Each wall is flat, endless, passes through zero and stands at right angles to its row. A trip goes straight from one point to another. List the walls that it crosses, first one first.
In the rows, zero is written as 128.

Walls:
(1): [117 105 173]
(2): [101 133 139]
(3): [128 144  84]
(4): [105 170 111]
(5): [103  82  98]
(6): [141 116 108]
(7): [101 105 186]
Trips:
[123 135 200] to [ 61 128 160] => 4, 5
[ 84 122 133] to [129 153 133] => 5, 3, 1, 7
[152 113 159] to [167 113 115] => 6, 7, 1, 3, 5

Walls:
(1): [159 122 110 125 121 129  72  61 136 167 126 151 132  96]
(2): [124 150 141  86 117 142 128 121  94 163 163 118 201 124]
(3): [122 106 211 190 125 159 163 117  67 184 147 159 190 148]
Trips:
[152 119  74 148  92 137 138 176 103 195 101 128 158 142] to [121 177 147 122 113 190  97  90  96 119 119  82 106 153] => none
[128 103  99 123 109 111  86 121 188  99  87 174  73 115] to [106 143  54  89  95 125 139 139 154 124 119 132 143  82] => 2
[110 119 136 118 132 137 150  57 165 221 158  31 142  72] to [112 114 155 138 124 120 200 167 150 145 168  86 139  58] => 1
[167 101 178 158 128 109 142 124  50 106 145 121 125 142] to [113 225 114 150 108 141 106 156 104 134  93 141 110 141] => 2, 3
[ 85 112 104 155  88 152 117 115 108  98 111 170 132 102] to [104 196 154 165 123 101  51 144 119  90 103 131 140  94] => 3
[132 125 140 121 176 107 139 180  79 164 101 179 129 187] to [158 167 117  87  56  89 151 141 172 134 137 191  75  93] => 2, 3, 1
[152 122  92  93  89 112 110 120  97  81 122 140 168  88] to [ 91 103 160 158 143 178 146 115 117 165 140 110 164 140] => 3, 1
[ 88 126  78 125 132 133  92  93 111 111 128 135 136  74] to [172  60 142 122 145 191 127  91 130 180 125 126 134 162] => 3
[ 98 131 129 114 139 163 171 152 182  98 150 189 146 176] to [ 72 154 118 147  78 138 194 132  95  79 172 128 189 114] => 2
[116 162 124 175 131 122 160 194 163 127 189 114 128 169] to [140 103 175 117 149 168 100 131 156  77 119 159 114 205] => none
[111 134 136  61 137 121  90  98 165 165 124  85  59 138] to [ 94 105 122 117 108 175 127 147 154 199 154 162  91  99] => 2, 3
